Each row is a point. To make a cloud, some directions were put in groups of two or more. Within a group, all points are equally far from the middle, so they leave a hole (a ring in 2 directions, a hollow ball in 3). The other directions are filled evenly. Then the cloud was stretched, turned, moved and blurred a little. Count the holes, and give their numbers of directions, smallest first.
In the rows, zero is written as 128.

Cloud:
[[ 80  88  98]
 [103 135 172]
 [ 83  91 101]
 [ 86 184 227]
 [ 84 185 174]
 [ 78  89 115]
 [138  71  62]
 [ 99 184 152]
 [ 85 127 212]
 [131  71 183]
 [118 123 140]
 [103 123  75]
 [128 129 127]
 [127  79 145]
 [ 73 118 120]
 [146 109 197]
 [ 66 117 195]
 [111 133 182]
 [160  43  75]]
Holes: 0

Cloud, 28 rows:
[[ 92  78 179 160]
 [160 150 117  92]
 [164 158 123 107]
 [220  64 115 121]
 [186  63 149 126]
 [154 133 203  91]
 [177  71  97  99]
 [129 172 176  98]
 [147  99 168 138]
 [ 91 116 117 128]
 [136  73 182 134]
 [212 158 109 188]
 [172  47  66 165]
 [215 134 125 158]
 [187 163 141  86]
 [167 160  95  93]
 [122  90  71 149]
 [ 94 169  98  76]
 [184  95 116 161]
 [171  93  45 180]
 [178 148 192 119]
 [190  91 104  89]
 [201  48  97 179]
 [ 89  85 169 137]
 [159 104  82 168]
 [128 163 151  61]
 [ 87  75  95 152]
 [111  60 186 102]]
Holes: 0

Cloud:
[[153 166  99 115 123  43]
 [ 76 111 212 132 118  98]
 [118 127  69 203  94 121]
 [143 168  72 100  70 131]
 [185  88 102 139 104  56]
 [ 88 121 193 162  95 130]
 [204 161 161 143 120 135]
 [132 147 118 136 160 185]
 [183 221 106  49  98 200]
 [119  87 225 167 201 119]
 [104 105 108 100 165  57]
 [142 138  95 136 183 178]
 [197 163 114  78 137 175]
 [144 152 111  82 157 122]
 [126  80 193 134 136 128]
 [150 129  98  73 138  60]
 [105 112 125 162  37 148]
 [151 124  76 106 106 100]
 [100 128  88  92 121 166]
 [154 150  94 107  51 118]
 [187  75 144 121  60 162]
 [114 190 159 115  92 109]
 [115  76 203  32 214 125]
 [189 127 141 157 142 111]
 [168 175  69  63  55 124]
 [119 110 139 135  59 132]
 [199 166 111 118 150 114]
 [123 145 145 139  30 137]
 [120 133 211 112 145  90]
 [148 105 116 182 152  82]
 [110 230 131 180  99 187]
 [153 141 123  78 181 161]
 [203 231  86  82  67 174]
 [129 172 111  51 198 101]
 [ 96 135 170 125  96 134]
 [104 119 116 150  39 158]
 [109  90  90  73 159  45]
 [193 165 146 131  22 136]
 [165 204  71 112  78 173]
 [206 176  93 160  81 101]
 [141 105 193 172 168  70]
 [127 102 142  99 145 167]
 [167  83 214 137 217 191]
 [140 168 107 110 130 135]
 [160 153 184 129  77 154]
 [200 197 140 130 101 135]
 [ 83 212 159 116 152 151]]
Holes: 0
